Each row is a point. The points of each table are mixes of a few directions, plus a little noise. How many directions does each table use, and how many do they share? Where both have some left over, give the other angles between the two spaces (their principal angles), to ten degrees, smallest first.

First:
0:  13  10   5
1:   6  31   6
2:  38 -82  -4
3: -54  41 -10
Second (4 x 3):
0: -44   4 -11
1:  -3   0  -1
2:  95  -9  23
3: -48   5 -12
Directions: first 2, second 1, shared 1

First (6 x 4):
0: -44 -26 -32 -35
1:   9  20  14  49
2:  59  10  29 -16
3:  -4 -23 -15 -58
4: -41 -25 -31 -30
5:  27  40  33  89
Second, 6 rows:
0:  55  53  41  -3
1:  14  14   6 -46
2:  31  28  29  66
3: -34 -32 -24  12
4:   2   2   1 -11
5: -69 -66 -54 -19
Directions: first 2, second 2, shared 1; angles 30

First (9 x 6):
0:  24  -3 -31 -28  53   2
1:  13   0 -20 -17   9 -15
2: -19  -7  51  38  38  67
3: -30   1  50  43 -32  26
4: -21  -4  43  37   7  40
5: -17   7   7  10 -95 -50
6:  10  -4  -8  -9  45  20
7:  10   3 -21 -19   1 -20
8:  29   9 -69 -58 -26 -75
Second:
0:  49   4 -88 -77  43 -53
1:  -5  -1   8   6  -2   5
2:  36   3 -64 -56  32 -38
3: -13   0  23  21 -11  14
4: -50  -4  88  79 -45  53
5:   1   0  -1  -1   0   0
6:   5   1  -9  -7   4  -4
7: -24  -2  42  37 -20  25
8:   1   0  -2  -2   1  -1
Directions: first 2, second 1, shared 1

First, 9 rows:
0: -27 -11 -30 -24 -95  -4 -14  13
1: -24  24 -15  -8  13 -15  -7 -20
2:  -5  -6  -7  -6 -28   0  -3   6
3:  21  -3  19  14  40   7   9   1
4:  -7  24   2   5  54 -10   1 -22
5:  38  -3  36  27  81  11  17  -2
6: -21   8 -17 -12 -24  -8  -8  -6
7: -12  14  -7  -3  11  -8  -3 -12
8:  37 -47  19   7 -52  26   9  42
Second, 8 rows:
0:  35 -41  20   8 -38  24   9  34
1: -31  37 -17  -8  36 -21  -9 -33
2:  22 -24  12   6 -23  15   6  22
3:  31 -38  17   7 -34  21   9  31
4: -54  63 -30 -12  59 -36 -13 -52
5:  10 -11   6   3  -9   7   2  11
6: -20  25 -12  -5  24 -14  -5 -20
7:   9 -11   4   2  -8   5   2   7
Directions: first 2, second 1, shared 1

First, 10 rows:
0: -15  -2 -19 -16 -10  14   8  15 -22
1: -12   0 -14 -12  -8  12   9  10 -15
2:   9 -37 -29  -7 -17  -1 -32  36 -29
3: -10  -6 -17 -14  -9  10   3  15 -19
4:  21 -10 -24   5 -11  18  -1  15  -6
5:  17 -29 -28   0 -16   6 -22  30 -18
6: -34  16  19 -14   9 -10  13 -14  -2
7:  42  29  -3  28   3  35  33 -23  37
8: -20  11  16  -6   8 -10   7 -12   3
9:  -3  31  95  36  50 -72 -17 -70  73
Second (8 x 9):
0:  21 -30  20  14  -3 -15  59  24 -18
1:   0   7  10 -56  24  35 -46   2  36
2:  21 -28   9 -16  -6 -18  41   6 -13
3:   3 -37 -21 -25 -34 -37  35 -39 -25
4:  -5  13   6  -8  13  21 -26   9  17
5:  22  41  -4  20   8 -28   6  12 -25
6: -51 -10 -20  44 -17  22 -28 -24  16
7: -10  42   0  25  16  18 -40  15  13
Directions: first 3, second 4, shared 0; angles 70, 80, 90

First:
0:   8  -5 -14 -24   7  64 -12  30  12   9  24
1: -14 -12 -35  26 -17  -4 -52  48  -8  26  49
2:  11  -4 -19  28 -24  12 -37  40  25 -25  29
3: -13  12 -16   8  14 -22 -37  27  -9  43  32
4:  11  17  13   8  30 -53  12 -19  -6  -7 -22
5:  -4   1  48  -8 -10 -12   1 -72 -18  37  13
6:   6  29  39  -6   4 -29  45 -44  21 -33 -58
7: -41   2   3 -43 -14  31  62 -17  -7  13 -59
8:  37 -41 -19  11  10  14  18   7  -9 -63  -9
Second, 8 rows:
0: -33  31  18  16 -27 -10   0 -37  -3  17   5
1: -39  31  20 -37 -34 -15  52 -26   7 -13 -24
2:  27 -67 -15 -30  33  37 -15  51  38 -95  -7
3:  18 -22   3  31 -25  20 -40  12  12  21  11
4:  22 -25 -36  42   5 -29 -27  32 -30  26  17
5:   6  44  -9  15  45  10  13  -2   0  -4 -17
6:  -4  46  24 -31 -11   9  47 -24   7  32 -24
7:   2 -39  -2  -2  14 -25 -30  -5 -31  17  39
Directions: first 6, second 6, shared 3; angles 30, 60, 70

First, 8 rows:
0:  92  -4  25 -13 -13 -45  22  30 -12  16 -17
1:  -8 -29 -49 -16  -6  47  -8 -13  95 -28 -11
2: -35 -14 -10 -21  -1  20   9  -1  39  -4  -6
3: -11  52 -25  15  -1  10  15  -9 -29  15  34
4: -10  18  -3  26   7   1 -17 -14 -32  -3  15
5:  -8 -14  25  11  24 -11   3 -23 -25   0   2
6:  -4  -4  30 -13  -9 -24   5  26 -24  13 -10
7: -17  -6   7  10  -5  -1 -27   6 -11  -8  -6
Second (9 x 11):
0:  13  17  -2 -16  17   8  -3   2  19 -29  -5
1:  18 -10  24 -14  -8   0   4 -24 -33  10   7
2:  27  -4   9 -34  -9  22   0 -27  -1  -9   1
3: -38  -5  11  59   7 -49   4  27 -48  41   6
4: -10  24  19  29  38 -36  -2  24 -25 -11  -4
5:  -5 -25 -35 -15 -41  35   1 -10  44  12   2
6:  17  24  11 -15  28   2  -5   3   7 -33  -9
7: -36  15 -14  46  21 -31  -2  44   8   4  -4
8:  17 -35 -24 -44 -53  51   3 -36  28  13   7
Directions: first 5, second 3, shared 1; angles 60, 80
